Each row of a before or after table is a point. The points were changed in one or more steps. Then noise was added and the rows were shuffled. The steps act on how far a point lies along the listed directions, d1 being the first. Write out the steps. A step turns or swaps two directions, mirrors them in a line or flattens them onto one, adds a multiple of one to another, or multiplies one. Angles are multiples of 10 degrees, from the lower direction toward the higher: turns from -170 to 170, lines from 10 to 170 but not 90. Use the fewest steps. Two steps may share a direction if one is a turn and the other turns, adds or multiplies; they go together, in the order done. Otherwise the lowest direction goes first.
In the rows, 128 means zero.

Directions:
(1): [ 80 152]
(2): [104  80]
Before (10 x 2):
[[ 64  48]
 [122 130]
 [122 147]
 [ 87 104]
 [198  74]
 [ 84 125]
 [140 180]
 [ 82 100]
 [154 154]
 [ 51 125]]
After (10 x 2):
[[107  94]
 [ 99 124]
 [145 133]
 [130 153]
 [126 138]
 [155 105]
 [108 130]
 [111 113]
 [106 115]
 [127 128]]
Steps: multiply d1 by 0.4; multiply d2 by 0.4

Directions:
(1): [ 75 127 167]
(2): [100  84  88]
(3): [102 177  93]
Before (10 x 3):
[[133  95 139]
 [149 105  64]
 [139 126 149]
 [136 102 105]
 [121 144 136]
 [169 120 129]
 [208  99 109]
 [117 122 120]
 [142  71 124]
 [172  56 168]]
After:
[[ 85 118 118]
 [ 89  67 108]
 [ 43 135 164]
 [ 49  71 104]
 [130 159 159]
 [ 95  16  94]
 [100  93 200]
 [114 110 102]
 [146 152 136]
 [129 130 180]]
Steps: turn d1 and d3 by 110 degrees; multiply d2 by 2.5

Directions:
(1): [190 107 147 161]
(2): [168 132  85  80]
(3): [111  58 104 129]
(4): [131 107 182  79]
Before:
[[154 156 172 249]
 [147 145 155 116]
 [174 155 149 242]
 [ 93 120 136 139]
 [134 119 103 105]
 [118 175 142 131]
 [117 142 116 102]
 [160 144 128 158]
 [118 117 154 102]
 [172  88 113 107]
 [128 140 140 125]]
After, 11 rows:
[[123 163 122 118]
 [128 142 147 151]
 [125 110 151 118]
 [148  81 172 148]
 [108 136 140 115]
 [220 162  63 142]
 [231 149  87 127]
 [125 140 131 130]
 [ 96 135 130 158]
 [172 132 132 123]
 [108 137  91 127]]
Steps: add 0.3 times d2 to d1; turn d2 and d4 by 110 degrees; multiply d3 by 0.7

Directions:
(1): [ 83  88 103 122  72 163]
(2): [115  53 153 143 168 108]
Before:
[[ 73  31 107 126  72 172]
 [117  89 139 126 151  97]
 [115 126 119 127  84 157]
 [133  66 134 168 189  93]
 [155  94 170 156 188  99]
 [157 143 153 156 179 103]
 [111  85 130 122 120 146]
 [149 102 174 164 220  79]
 [138 169 114 109 121 122]]
After (9 x 6):
[[127 157 108 109 104 126]
 [129  96 146 129 169  85]
 [155  87 144 172 216  80]
 [107 123 119 129  76 163]
 [175 106 179 160 213  84]
 [163 145 155 155 187 101]
 [ 84  38 112 129  87 165]
 [123  93 133 122 128 140]
 [174 123 187 164 244  65]]
Steps: add -0.5 times d2 to d1

Directions:
(1): [171 105  76  95 189 159 107 114]
(2): [110  34 130 124 126 124 174 139]
(3): [123  96 126 174  91 188  70 123]
(4): [ 76 124 133  59 124 131  82 173]
Before, 14 rows:
[[111 164 154 130 133 113 162 109]
 [129  95 103  98 152 163  94 131]
 [121 107 125 167  88 112 143 123]
 [104  93 107 118 119 168  81 127]
 [110  82  96  80 148 159 102 135]
 [125 125 152 114 119  85 198 114]
 [107  92 104  52 151 191  45 150]
 [120 155  98  52 149 165  25 153]
 [106 117 148  79 125 111 152 150]
 [ 91 136 160 116 102 128 129 156]
 [122  95 160 113 112 102 151 158]
 [145 121 140 105 107 119 108 146]
 [111 140 128  98 129  82 164 159]
 [106  96 113 151 133 172  82 124]]
After:
[[129  47 100 132 134 170 133 108]
 [139 121 109 107 152  87 180 142]
 [132 152 122 169  89 101 144 117]
 [ 91  32 110  71 120 171  73 168]
 [136  78 106 136 131 162 109 116]
 [111  10 125 118 122 195 105 127]
 [150 161 134 108 139  86 180  97]
 [145  96 138 117 109 113 129 134]
 [103  74 121 152  99 160 111 122]
 [135 105 129 108 136 114 181 128]
 [155 113 153 139 117 100 176 135]
 [103 117 149 116 111 117 164 147]
 [109 172 147 101 154 119 151 114]
 [105  99 132 173 113 163 102 126]]
Steps: turn d1 and d3 by 30 degrees; turn d2 and d4 by -70 degrees

Directions:
(1): [165  75  92 117 137  54 129  87 138]
(2): [150 146 102  81 192 137  78 148  82]
Before, 12 rows:
[[110  74  98 141 100  82 168  89 161]
 [166  40  79 123 147  11 110  47 168]
 [112 197 177 151  79 192 142 178 142]
 [165 128 119 105 185  83 107 130  96]
 [126  67 125 174  70  76 168 108 194]
 [166  89 119 117  91  74 134  93 161]
 [191 136  98  76 172 110  65 133  83]
 [ 83 139 149 146 104 166 143 151 178]
 [107 114 138 152 137 138 141 132 116]
 [156 143 108 110 151  86 122 106 113]
 [112 105 141 173  72  96 155 101 183]
 [111 207 136 117 137 185  87 170 107]]
After:
[[104  79  99 148  95  89 171  94 164]
 [116 202 132 106 145 179  84 172 109]
 [104 111 140 150 138 145 144 137 109]
 [196 130  94  79 167  97  68 127  90]
 [150 143 114 114 144  81 123 105 114]
 [106 114 146 173  71 111 155 106 180]
 [ 84 143 149 147 111 167 139 155 173]
 [121  74 137 185  64  87 171 112 197]
 [117 207 174 147  92 198 129 187 135]
 [161  91 121 125  78  78 134  92 170]
 [158  40  87 133 132  15 122  43 181]
 [166 122 119 103 184  72 106 118 104]]
Steps: turn d1 and d2 by -10 degrees

Directions:
(1): [ 84  96  97 136 134 147 215 165 145  76 152 110]
(2): [207 110 126  58 141 129 144 107 188 115 149 100]
(3): [148 158  77 101 154 170 164 104  92 146 138 210]
(4): [167 126 154 183  99  73 196  70 116 130 125 139]
Before, 11 rows:
[[127 157 103 107 146 162 103 118  97 140 145 183]
 [147 141 122 161 139 117 212  96 103 138 132 159]
 [159 170 104  65 139 123   7 112 108 192 119 179]
 [104 108 144 188 121 105 198  98 102 136 130 133]
 [ 85 155  91 157 152 131 137 148  98 137 126 199]
 [140 128 110  81 168 172 146 141 110 128 132 155]
 [107 123 131 197 109  87 191 111  92 116 116 139]
 [ 46 135 111 157 143 159  92 189  74 152 128 157]
 [134 173 121 106 133 135  57 125 125 162 105 141]
 [104 149 136 174 118 136  74 132  75 147  98 158]
 [132 129  94  70 157 163 126 139 128 144 154 154]]
After, 11 rows:
[[164 104 151 116 133  72 115 134 197 114 135  91]
 [160 111 135  97 126 117 152 114 166 100 164 101]
 [107 131 107 128 129 126 177 144 161 102 126 110]
 [164 140 141  72 162 144  81 143 158 150 129  99]
 [112  90 139 148 115 130 119 165 162  90 127  69]
 [110  94  72  92 134 115 196 154 170  86 169 116]
 [121 126 143 113 134 114  43 150 135 136 104  94]
 [188 113 147 104 142 117 176 103 133 125 136 133]
 [115 121 152 107 144 135  61 138 144 161 118  97]
 [138  86 184 175 103  58 145 140 156 122 137  59]
 [169 113 123 101 130 113 179  98 138 135 159 134]]
Steps: turn d1 and d4 by 150 degrees; multiply d1 by 0.7; swap d2 and d3

Directions:
(1): [109  97  96 140  87 174 185 125 142 101  78 153 171  59]
(2): [107 175  43 135 156 128 124 122 114  82  72  75 108 157]
(3): [195  78 118  65 103 115 166 168  98 147  82 109 115 166]
(4): [132  95 123 117 120  80  42 155  96  73 116 141 188 108]
(5): [ 98 115 131 103 167  91 186 136 135  58 150 199 115 167]
Before, 13 rows:
[[131  91 123 119 127 114 152 120 131 118 130 126  99 159]
 [146 122  88 101 128 105 120 159 100 118  94  89 134 167]
 [127 179  72 162 108 128  36 146 114  97 107  67 158 100]
 [126 154  78 146 145 163 134 130 127 113  90 102 136 131]
 [129 115 111 131 156  66  54 150  91  96 105 115 151 153]
 [132 107 159 145 105 135  57 151 113 142 112 137 151  82]
 [119 130 134 136 119 144 146 117 135 157 157 132 112 143]
 [149 129 114 158 104 144  70 117 129 140  98  91 141  89]
 [172  76  90  89 111 107  79 174  93 130  79  88 146 106]
 [109 114 102 162  62 144  69 139 124 126  78 129 244  23]
 [128 142  77 131 107 176 198 129 146 131  62  90 132 112]
 [136 144 130 164 130 135 145 129 132 148 128 110 109 126]
 [ 98 113 184 156 132 147 176 111 184 153 197 188 141  63]]
After:
[[126 184  15 156 103 138  61 152 105  68  52  44 159 102]
 [121 112 154 137 106 152 153 119 142 170 170 153 123 122]
 [133 120 117 140 112 134  63 154 102 122  76 111 140  98]
 [ 85 161  50 161 177  80  46 130  96  49  73  91 152 145]
 [177 125 131  96 115 138 171 149 130 177 103  86 103 165]
 [113 169  86 131 160  98  81 139 107 106 121  80 121 179]
 [145 145  66 115 163  81  25 157  89 112  97  50 111 152]
 [152  49 197 110  93 151 221 145 169 177 169 199 151  62]
 [174 107  42  94  73 111  83 181  75 123   6  59 201 114]
 [118 103 140 133 138 108 134 110 135 123 156 133  97 157]
 [155 129  93 148 108 141  76 123 119 133  76  76 134 103]
 [145 141  87 129 142 154 135 140 120 125  91  97 129 146]
 [141 129 150 162 117 139 151 131 135 157 139 127 117 112]]
Steps: turn d1 and d3 by 80 degrees; add 1 times d4 to d2
